Each row of a before or after table is a point. The points were changed in one or more steps. Then noise was added and the rows were shuffled. The steps act on how far a point lies along the listed directions, d1 being the first. What was done? A step turns or swaps two directions, mirrors them in a line or flattens them onto one, adds a multiple of one to another, or multiplies one. Angles are multiples of 10 degrees, from the lower direction toward the higher: turns from -170 to 170, lines from 10 to 170 but not 90. Use the fewest steps. Two steps may share a direction if one is a turn and the other turns, adds or multiplies; they go together, in the order done. Otherwise the lowest direction goes first.
In the rows, 128 means zero.

Directions:
(1): [175 138]
(2): [118 175]
Before (10 x 2)
[[141  83]
 [197 171]
 [153  74]
 [ 95 129]
 [172 128]
 [153 117]
 [171 174]
 [150 106]
 [157 100]
 [133 111]]
After (10 x 2)
[[ 69 133]
 [ 83 141]
 [ 89 118]
 [145 155]
 [106  92]
 [110 133]
 [146  69]
 [128  45]
 [ 97 121]
 [108 112]]
Steps: turn d1 and d2 by -120 degrees

Directions:
(1): [115 134 147  64]
(2): [189 153 144 123]
(3): [121 175  80 120]
Before (8 x 4)
[[ 87 117 126  72]
 [134 130 191  84]
 [102 135 105 119]
 [ 77 137 100 158]
 [160  82 141 160]
 [ 51 104 131  63]
 [ 72 113 112 117]
 [146 124 110 156]]
After (8 x 4)
[[ 63  88  90 190]
 [173  97 159 115]
 [ 76 100  95 154]
 [ 69 101 165 113]
 [143 160 103 180]
 [117 119 102 180]
 [164 137 129 121]
 [121 138  98 146]]
Steps: turn d1 and d2 by -80 degrees

Directions:
(1): [183  95 162 102 135 159]
(2): [134 129 107 161  78 182]
(3): [ 75  67 144 123 120 136]
(4): [141 116 165 197 135 106]
Before (13 x 6)
[[106 102 115 160  86 165]
 [205 218 106 132 115  99]
 [ 94 121 133 117 107 120]
 [172 149 156 102 167  98]
 [117 106 163 190 129 107]
 [194 181 128 130 138 105]
 [175 145 144 138 114 179]
 [160 204  97 156 121 156]
 [176 191 122 173 107 144]
 [126  67 141 141  95 136]
 [189 149 108 147  89 183]
 [128 104 141 175 121 126]
 [149 123 167 109 177 104]]
After (13 x 6)
[[170 131 165  94 167 106]
 [116 124 152 195 131  99]
 [151 147 154 116 178  95]
 [176 150 141 141 113 175]
 [188  89 173 103 134 140]
 [193  58 186  85 109 164]
 [153  83 157 119 118 203]
 [134 156  96 166  97 100]
 [187 123 120 140  88 192]
 [168  89 172 143 106 185]
 [ 95 138 126 121 109 111]
 [129 125 131 181 121 119]
 [109 139  96 171  89 151]]
Steps: mirror d1 and d3 in the line at 140 degrees

Directions:
(1): [150 206 134 121 142 157 166 118]
(2): [111 131  72 147 191 148 102 109]
(3): [ 97 153 145  70 143  85  99  94]
(4): [127 121 174 184 159  96 149  88]
(5): [ 62 111 140 111 149 148 180 151]
(6): [ 96 169 146 164 128 114  90 185]
Before (11 x 8)
[[133 119 132 117 117 125 114 130]
 [ 82 101 128  84 147 131 143  99]
 [ 78 166 116 110 151 145 139 135]
 [139 146 148 175 140 134 184  96]
 [139 143 101 159 153 149 139 129]
 [155 144 136 138 167 106 134  82]
 [155 123 101 139 126 138 141 148]
 [107 134 141 113 126 109 107 132]
 [122 152 151 166 170 124 163 113]
 [131 151 171 132 131 145 187 152]
 [123 178 133 124 154 116 122 118]]
After (11 x 8)
[[194 130 165 194 121 103 119 130]
 [126 126 160 117 109  83 109 115]
 [132 186  92 118 119 125  61 141]
 [103 155 115 149 153 141 105 153]
 [134  67 176 180 191  67 160  35]
 [138 118 118  79  96 115 135 153]
 [161  91 213 230 149  53 168  18]
 [124 123 112 114 125 154 134 140]
 [165 137  89  88 151 169 153  51]
 [112 132 132 173 154  92  77 135]
 [144 131 222 241 178  39 133  59]]
Steps: turn d1 and d5 by -130 degrees; swap d2 and d3; multiply d4 by 3; multiply d6 by 2.5

Directions:
(1): [ 98  47 119 127 128 179 129 130 137]
(2): [171  95 108 174 133 101 119 186 100]
(3): [103 120 160 113 100 112  46 134 102]
(4): [102 147 109 131  98 154 157 128  47]
(5): [146 139 101 150  45 147 119 126 165]
Before (8 x 9)
[[ 98 149 145  98 185 144 169  93 169]
 [147  53 124 142 126 129 123 152 187]
 [ 87  42 138 116 110 144  96 125 129]
 [107  79 136 135  92 147  56 145 109]
 [ 95 124 136 125 116 123 108 120 125]
 [158 115 178 119 213  84 113 151 158]
 [148  96 143 148 213  60 108 187 101]
 [ 87 124 158 104 124 155  74 123 132]]
After (8 x 9)
[[102  41 109 133 134 163 164 122 153]
 [108  53 111 136 106 184 110 131 143]
 [118  99 172 114 235  77 105 153 126]
 [149 106 186 115 228  76  96 153 141]
 [127 159 138 124 189 105 161 132 116]
 [ 96 107 122 136 121 134 123 122 125]
 [ 98  89 134 123 135 176 111 142 126]
 [161  81 110 144 134 123 159 143 205]]
Steps: turn d1 and d3 by -50 degrees; flatten d2 and d4 onto the line at 110 degrees; multiply d5 by 1.3

Directions:
(1): [144 162 159 149 125  81 173  85 163 152 172]
(2): [ 84 180 162 126 170 107 110 167  99 171 118]
(3): [ 92 132  98 137 186 138 196 119 113  84 126]
(4): [107 153 130 140  65 180 178 169 122 147 143]
(5): [ 97 140 175  79 103 147 133  63 103 115  97]
(6): [149 190  67  83 102  91 128 132 111 111 121]
Before (9 x 11)
[[151 147 134 139  96  89 140  92 168 142 160]
 [147 136  79 146 172  76 111 156 141 134 146]
 [148 109 126 118 120 138  95 110 128 103 118]
 [133 121 127 107 135 114 119 126 141 128 129]
 [143 180 120 133  27 184 193 167 129 158 146]
 [147 160 147 125  91 133 150 104 127 149 148]
 [107 129 125 119 166 134 133 117 119 106 119]
 [142 150 104  96 137  98  86 116 108 128 120]
 [136 121  99  93 143 106 125  91 133  85 127]]
After (9 x 11)
[[143 180 111 129  27 189 188 173 124 155 141]
 [140 110 145 113 115 144  98  88 126 103 114]
 [136 147 112  91 135 106  83 111 103 126 115]
 [ 99 131 140 109 160 140 136  99 113 105 113]
 [132 121 126 107 135 115 118 126 139 127 128]
 [125 119 114  76 135 116 123  72 122  78 112]
 [154 151 110 126  91  90 129 109 156 134 149]
 [188 117  12 211 205  54  99 250 171 150 185]
 [135 166 152  95  79 144 146  85 109 137 127]]
Steps: turn d1 and d6 by 20 degrees; multiply d1 by 0.7; multiply d5 by 3
